Rows are points. Two turns around zero, p and q, are shown by what they do to some points. Write where each new point lands after one turn and then the other. Backwards means that the second turn is done in reverse. Each puzzle has new turns, and all numbers are rounded.
(in the rows, 128 means zero)

Turn p:
[172 119] => [152  90]
[100 144] => [120 159]
[111 121] => [111 136]
Turn q:
[ 90 103] => [ 88 106]
[148 153] => [150 151]
[146 128] => [146 126]
Where do these land?
q, then p: [129 148] => [144 140]
p, then q backwards: [153  95] => [125  87]
q, then p backwards: [ 95 170] => [ 75 137]
p, then q: [119 117] => [114 128]
q, then p: [144 110] => [124 104]

Turn p:
[102  68  90 129] => [124  90  63 129]
[103 177 135 130] => [100 165 147 105]
[159 137 142 145] => [140 137 151 156]
[147 136 126 115] => [150 134 137 124]
[129 122 147 122] => [127 113 143 127]
Turn q:
[135 113  98 105] => [123 118  96 105]
[121 106 100 147] => [121 119  95 150]
[157 145 126 137] => [155 150 125 125]
[ 91 168 167 111] => [ 95 147 185 119]
[162 114 135 164] => [172 125 121 155]
[102 122 141 103] => [101 110 145 114]
Where do these land?
q, then p: [134 100 104 156] => [134 140  93 156]
q, then p: [127 139 142 108] => [129 117 146 111]
q, then p: [141 149 141 159] => [127 151 153 152]
p, then q: [147 147 139  63] => [163 110 152  73]
p, then q backwards: [127 143 103 146] => [129 147 104 143]
q, then p: [ 92  91 139 135] => [ 98  95 105 146]

Turn p:
[ 86 144 174 124 137 145] => [ 93 141 178 142 120 110]
[136 111 132 121 105  99] => [143 117 112 111 113 102]
[163 117 113 155 144 120] => [164 127 108 140 155 135]
[106 173 149 105 123 133] => [ 79 156 139 119 123 117]
[182  97 106 134 129 143] => [184 129 113 112 139 158]
[137 122 104 156 110 135] => [148 129 105 149 113 144]
[131  94  92 112 114 120] => [144  91 107 108 111 144]
[ 84 167 154 118 161 127] => [ 69 134 159 142 149 113]
Turn q:
[157 162 128 157 104 126] => [120 146 110 176 111 139]
[ 99  98 143 118 136  97] => [125 118 153 102 128  87]
[ 98 166 126 136 109  99] => [100 159 101 129 117  97]
[157 123 121 156 155 173] => [119 102 136 151 149 180]
[107 141  89 130 105 135] => [120 121  79 117 119 127]
[ 91 106 152  95 128 128] => [130 132 151  77 117 114]
[127  99 123 144 105 174] => [125  90 126 120  97 164]
[157 111 131  91 154 110] => [173 132 151 126 157 119]
[158 146 139 125 156 109] => [138 150 145 155 158 125]
Where do these land?
q, then p backwards: [109 160 102 140 133 127] => [131 165 107 127 130 107]
q, then p: [ 88 121 153 143 152 151] => [ 96 113 172 118 112 120]
p, then q backwards: [137 134 132 152 104  87] => [127 138 100 126 104  89]
q, then p backwards: [158 146  95 149 158  98] => [132 144 123 174 165 100]
q, then p: [116 113 112 123 145 134] => [132 107 140 113 139 134]
p, then q: [120 121 177 146  89 140] => [126 164 129 163  89 107]
p, then q: [154 130 124  81 120  97] => [170 140 114  96 151 111]
p, then q: [162 140 122  93 117 181] => [142 171 117 104 123 180]
q, then p backwards: [108  87 136 125 134 137] => [114  98 134  95 134 125]

Turn p:
[128 163 154 104 109 119 127 119 132] => [144 158 146  97 109 131 127 115 124]
[153 169 148 114 149 113 131 149 148] => [135 171 157 122 119 107 117 141 157]
[108  64 122 176 113 109 129 109 122] => [107  70  97 160 122 122 123  87 112]
[124 172 114 152 124 127 144 215  81] => [111 158 147 173  80 130 117 204  95]
[150 145 119 108 124 114 139 106 146] => [161 152 124 119 139 112 133 114 136]
[138 145 137 178 147 189 125 102 104] => [ 85 147 152 159 172 173 145 115 113]
[152  60 126 112 117 128 121 105 137] => [156  67 124 129 144 123 148 102 148]
[ 90 134 128 145 113 152 162 114 149] => [ 96 146  92 120 120 135 162 112 118]
[122 118 139  97 147 124 124 125 128] => [129 115 138  98 137 114 126 136 136]
[116 136 111 109 144 118 116 116 118] => [136 129 120 108 147 123 107 139 116]
[127 101 110 112 119 114  89 148 143] => [151  94 111 123 117 139 103 142 154]
Turn q:
[160  94 137 130 178 101 139  92 141] => [162 124 120 120 128  62 103 111 152]
[116 101  96  97 169 101 133 124 119] => [106  98 107 101 135  77 120 139 124]
[129  78 125 110 114 108 136 139 127] => [115  91 154 126 100 104 127 133 135]
[143 125 142 123 119 179 114 148 144] => [163 102 123 139 125 171 137 130 130]
[153 148 116 180 123  93 117 139  81] => [119 176 143 171 131 108 102 157  93]
[136 158 124 119  86 140 128 143 133] => [121 145 128 128 103 171 140 143 127]
[139 114 102 112 112 122 133 126 156] => [116 114 114 128  99 126 129 137 157]
[108 133 157 151 175 125 151 127 170] => [154 138 135 118 179 107 151 117 169]
[107 172 141 141  75 162  90 118 142] => [113 151 128 141 132 211 120 105 132]
[100 138 146  77 139 137 151 110 137] => [126 119 120  69 130 132 153 101 130]
[128 135 127 169 127 151 140 113 118] => [137 147 120 165 138 129 142 107 118]
[118 142 122 127 119 118 103 158  67] => [104 132 144 131 136 139 112 155  67]
Where do these land?
q, then p: [151 123 149 135  99 112 101 115 141] => [131 135 140 122 117 169 119 104 151]
p, then q: [128 141  51 105 170 131  97  99  86] => [163  99  96 128 172 103  93 184  83]
q, then p: [109 148 153 122 102 113 140 180 122] => [ 97 137 163 107 100 124 162 151 129]
p, then q: [126 119 138 141 157 102 157 110 142] => [ 99 148 133 113 141  98 110 120 144]
p, then q: [113  97 151 125 114 154 107 103 139] => [133  92 110 118 117 123 143  88 136]
q, then p: [127 150 129 127 104 134 168 136 153] => [128 163 115 126 113 119 169 128 130]
q, then p: [131 147 131 139  99 165 140 109  65] => [127 140 148 145 144 152 141 119  56]
q, then p: [130  84  96 142 150 130 107 142 141] => [114  88 106 158 123 116 104 125 151]
q, then p: [107 113 149 108  99 120 182 162 133] => [117 128 141 105  88  95 181 115 121]
q, then p: [169 147 135 120 181 120 109 128 138] => [171 134 143 143 142 124  97 160 159]
q, then p backwards: [118 140 127 144 133 127 100 124 147] => [134 134 116 141 146 137 103 120 140]

Turn p:
[ 96 152 105  70 145 147 165 100  91 150 115] => [141  92  93 127 142 134 157  68 115 169  95]
[138 160 150 112 112 135 164 128  96 104 140] => [173 116 116  99  98 112 149 110 129 121 121]
[109  89 105 134  95 153 101 166 156 139 177] => [ 85 107 124 151  83 141 111 187 121 152 145]
[125 127 125  93  91  98 120 122 185 121  96] => [103 120 140 106 140 102  79 111 172 156 149]
[171 102 110 143 146 134 114 178 110 135 129] => [131 112 105 144 144 155 126 178 137  84 128]
[146 123 150 119 133 116 139  98 139 169 132] => [149 122 152 121 165 129 136 129 116 155 151]
[151 161 115 133 118 135 115 125 129 110 139] => [152 156 108 119 112 133 112 136 138 132 123]
[130 110  96 145  92 114 159  85 133  93 149] => [136 149 106 160  98  91 136 108 138 140 180]
[140 127 150 183 143  99 126 146 115 177 136] => [136 145 165 139 162 124 169 180 126 115 118]
[ 96 104 133 145 167 166 124 110 161 116 110] => [ 78 146 144 131 126 167 130  94 102 118 143]
[140 130 142 136 136 136 100 103 105 106 141] => [156 148 133 141 117 130 108 122  97 112 123]
[112 146 153 140 155 113 146 113 140 134  98] => [118 148 154 105 156 123 150  99 129 122 121]
[124 152 124 106 163 107 125 144  88 100 137] => [140 126  90 113 135 104 129 121 104 100  87]
[113 109 136 131  95 140  94 174 143 140  94] => [ 95 101 162 136 115 146 100 150 166 119 108]
Turn q:
[148 112 118 125 105 138 157 114  95 145 143] => [135 138 135 121 123 118 152 102 118 149 171]
[152 117 161 142 115 131 104 159 105 132 151] => [172 125 121 118 128 147  99 140 108 129 159]
[111 130 106 148 137 116 123 158 116  92 116] => [ 98 139 122 148 134 131 102 134  92 109 120]
[111 149 163 127 140 126 160 108 128 124 160] => [136 155 159 121 138  97 117 148 160 139 135]
[ 91 155 131 136 128 135 104 121 119 135 149] => [138 141 149 123 106 120 105 135 120 151  96]
[155 150 135 165 143 178 101  91 152 172 147] => [172 156 108 124  94 155 120  94 183 153 108]
[167 159 141  93 106 106 160 114 125 132 125] => [153 132 119 113 135  82 174 137 135 106 145]
[122  83 135 157 124  92 136 147  96  91  98] => [109 111 137 184 150 139 114 142  90 112 165]
[117  92  92 115 173  98 111 116 110 121 124] => [ 93  83 150 142 122 120 104  88 122 107 127]
[109 170 159 105 123 169 152 161 154 129  96] => [135 157 109 103 185 131 149 159 132 142  85]
[ 98 118 118 107  87  94 135 138 145 110  68] => [ 94  96 122 155 142 127 176 170  95 122 109]
[143 115 127 126 135 107 117 133 151 101 176] => [117 124 136 105 100 133 101 147 143  94 153]
[157 104  89 114 130 180  74 112 151 142 111] => [133 109 112 107 103 193 151  76 135 118 100]
[111 138 117 134 146 120 157 123 144 167 128] => [108 125 110 129 131  99 126 121 156 160 119]
Where do these land?
q, then p: [107  97 121 162 138 141 121 127 160 119 137] => [ 98 134 150 131  98 161 122 134 128 149 115]
q, then p: [132  96 110 117 166 133 132 121 157 132 125] => [ 87 132 136 132 120 136 114 102 108 144 149]
q, then p: [126 166  94 119 102 141 144 129  86 145 145] => [176 120 122 132 150  90 143 115 137 157 105]
p, then q: [126 125 126 105 116 115 125 165 125  71 103] => [ 99 104 150 136  99 150 148 153 115  91 112]
q, then p backwards: [128 204 139 123 139 136 126 153  92 154 150] => [138 186 140 104 130  82 107  98 112 104 154]
q, then p: [128 133 147 125 118 157 146 151  78 157 147] => [173 122 116 124 170 134 131 147  98 150 113]
p, then q: [157 106 127 127 105  86 142 157 143  86 131] => [ 99 109 132 107  95 125 107 167 119  87 138]
p, then q backwards: [155 171 138 134 114 177 135 110 100 152 137] => [142 134 157 135  92 173  85 109 126 151 126]
q, then p backwards: [102 104 145 132 141 118 145  87 165 128 119] => [114 113 114 150  92 124 130 153 137 161  95]
p, then q backwards: [141 140 129 138 119  77 119 162 128 117  66] => [133 153 152 105 193 120 148 110 162 110 130]
p, then q: [118 104 123 136 161 125  97  69 127 130 144] => [164 153 143 157 115 104  91  96 115 143 121]
q, then p backwards: [116  89 137 118 118 130 103 107 176 146 131] => [127 126 127 121  97 169 141 169 134 157 114]

Turn p:
[ 98 137 150 170 147 102 128 137 110 147 126 121 147 151] => [159 156 112 110 132 121  89 153 111 152 125 107 140 123]
[132 122 140 106 153 153 133 139 121 131 134 105 104 109] => [105 131 139 111 147 131 145 125 118 126 168 136 124 146]
[115 142  94 113 145 105 126 144 127 137 108 135 128 152] => [141 110 108 122 120 112 113 120 133 136 122 102  97 152]
[155 112 116 123 128 154 127 151 156 107 101 138 123 110] => [118  89 133 125 134 136 140 131 140 124 122 176 119 145]
[124 148 152 105 132 143 116 121 105 151 122 128 124 150] => [114 155 134 120 112 133 100 120 121 104 144 114 122 144]
[107 120 142 134  98 137 124 103 161 149 125 100 132 162] => [ 91 145 135 139  85 131 122 155 118 151 107 116 141 127]
[149 100 101 143 146 120 145 132 139 130 110 129 150 115] => [144  91 122  98 132 143 142 125 124 147 109 138 123 118]
[106 143 137 117 108 127 122  99 123  94 141 164  95 114] => [112 141 140 167 148  89 126  98 146 107 121 130 145 119]
[146 138 122 131 118 140 109  99 154 107 144 109 124 157] => [108 113 165 160 118 143 126 152 138 126 119 108 129 122]
[150 128 128  99 124 135 153 132 160  92 138 144 139 102] => [129 120 145 134 145 139 174 115 160 119 107 150 132 147]
[122  93 112 124 152 129 100 131 120 145 121 128 150 122] => [134  92 106 108 119 139 123 121 105 126 138 118 151 135]
[144 129 129 137  99  99 123 150 104 111 134 124 108 153] => [163 133 141 150 109 100 129 146 123 116 139 133 105 114]
[112 152 133 133 129 111 111 130 158 152 119 127 138 102] => [114 133  89 118 127 131 120 141 165 138 128 122 142 127]
[162 116 131 105 153 108 131 104 101 108 142 153  96 108] => [142 113 166 114 146 106 143  85 144 103 153 122 133 109]
[142 139 100 134 119 127 155 131 110 140 131 143 126 134] => [144 132 125 133 128 137 128 103 124 135 120 130  92 112]
[101 121 148 153 116 128 120 120  97 118 123 106 147  98] => [126 147 104 120 151 120 131 152  97 110 123 131 155 102]
[110 136 142 148 109 159 151 151 130 158 157 122 144 137] => [130 174 113 146 121 163 126 133 107 156 131 144 127 134]
Turn q:
[114 110  99 115 148 132 121 129 124 142 155 147 138 133] => [142 138 125  95 146 148 122 120 138 136 155 145 129 123]
[144 133 149 135 145 138 138 130  79 132 115 113 145 121] => [127 126 134 142 113 135 147 115 104 162 117 131 158 152]
[103 111 147 145 113 138 147 117 142 154 162 108 134 120] => [144 107 138 141 136 138 171 130 153 103 153 127 134 127]
[129 109  31 148 138 120 115 149 129 125 129 162 151 136] => [138 182  94  89 168 170  92 119 154 137 123 136 100 154]
[123 157 145 131 139 144 135 113 149 140 120 107 118 136] => [102 134 150 128 120 113 150 147 118 107 133 118 138 127]
[125 109 151 115 123 134 137 111 128 117 117 124 147 148] => [138 127 136 142 122  94 123 111 136 126 140 132 147 136]
[145 148 118 132 105 130 108 113 142 159 113 135 148 125] => [106 164 131 157 130 139 124 144 147 131 127 132 133 108]
[121 116 144 133 117 130 112 173 118 130 146 134 125 153] => [138 112 100 136 108 135 125 130 116 123 151 160 108 141]
[127 132 139 120 136 123 108 124 125 107 115 106 149 120] => [110 115 119 135 125 123 108 124 125 128 125 117 161 136]
[131 103 127 147 126 131 117 110 124 115 141 118  76 118] => [164 107 147 127 126 139 118 151 116 124 132  91 109 130]
[110 141 147 123 126 132 128 163 142 110 112 167 114 114] => [121 107 132 122 125 121 110 130 114 108  95 170 108 120]
[151 130 150 144 146 103 118 114 149 115 119 126 122 123] => [123 117 122 140 150 102 121 160 115 136 117 112 136 124]
[120 120 111 144 128  91 121 113 128 134 109 125  94 119] => [119 118 144 136 155 135 113 132 124 140 126  96  93 129]
[136 192 124 121 117 136 142 113 115 126 146 133 134 138] => [113 164 119 127 114 132 156 111  97 112 117 121 139  94]
[141 108 137  67 114 137 173 148 125 114 121 115 123 115] => [135 103 131 102  81  95 137  97 161 147 108 131 126 118]
Where do these land?
p, then q: [122 144 128 132 150 108 107 142 143 124 118 148 136 143] => [119 139 107 130 126 116 106 156 143 133 150 123 125 136]
p, then q: [109 138 131 156 115 116 110 109 126  91 145 137 125 116] => [111 117 109 134 163 137 128 145 127 137 103 128 146 154]
q, then p: [168 140 151 157 159 116 158 102 110 112 152 137 125 126] => [160 135 123  71 135 143 136 124 115 122 131 120  85 114]
q, then p: [ 99 124 146 111 111 102 132 136 100 109 126 157 141 117] => [116 101 137 115 132 124 111 100 121 120 118 125 158  91]
p, then q backwards: [134 123 102 125 124 129 121 150 116 155 134 116 125 137] => [131 124 128 127 117 118 117 147 109 132 148 118 106 146]
p, then q: [150 157 174 121 101 129 125 114 124 129  89 162 136 125] => [110 132 124 134 130 105  75 132 118  92  96 138 134  98]
p, then q: [123 157 113 140 116 109 119 127 117 120 125 142 124 135] => [120 124 120 130 138 136 112 156 125 129 115 103 119 134]
p, then q: [121 103 132  94 127 155 155 123 137 115 121 127 100 139] => [134 121 150 150 143 103 143  95 103 123 148 137 115 122]
q, then p: [124  91 113 112 126 148 112 120 122 140 172 143 125 153] => [135 126 150 155 123 167 152 109 158 116 155 129 131 123]
p, then q: [137 135 121 112 110 106 124 135 168 130 126 107 168 145] => [116 140 122 135  93 111 134 130 163 111 115 133  98 155]
p, then q: [ 95 116 132 119 127 112 117 100 103  91  96 130  97 123] => [110  91 109 137 168 117 105  97 113 149 129 107 130 133]
p, then q: [ 96 129 115 158 112 103 138 127 153 162 102 100 119 108] => [ 88 126 134 111 137 168 129 115 163 141 128 133  90 117]
q, then p: [167 120 119 140 134 146 149 141 142 125 104 118 125 102] => [124 129 117 109  97 119 118 149 138 137 113 147  99 153]
q, then p: [142 138 129  93 142 157 128 125 162 156 146 116 117 126] => [134 156 104 138 123 126 173 125 150 125 128 145 135 155]
p, then q: [131 120 143 132 135 139 118 174 120 160 133  99 129 125] => [147 146 103 105 101 153 142 120 121 127 144 147 115 109]
p, then q: [114 128 124 139 142 152 126 148 110 137 143 122 141 145] => [137 148 125 126 109 151 133 132 103 139 145 129 136 140]
q, then p backwards: [144 113 103 135 145 146 138 102 123 120 144 117 144 112] => [123 130 151 127 155 103 136 124 136 128 149 131 159 123]
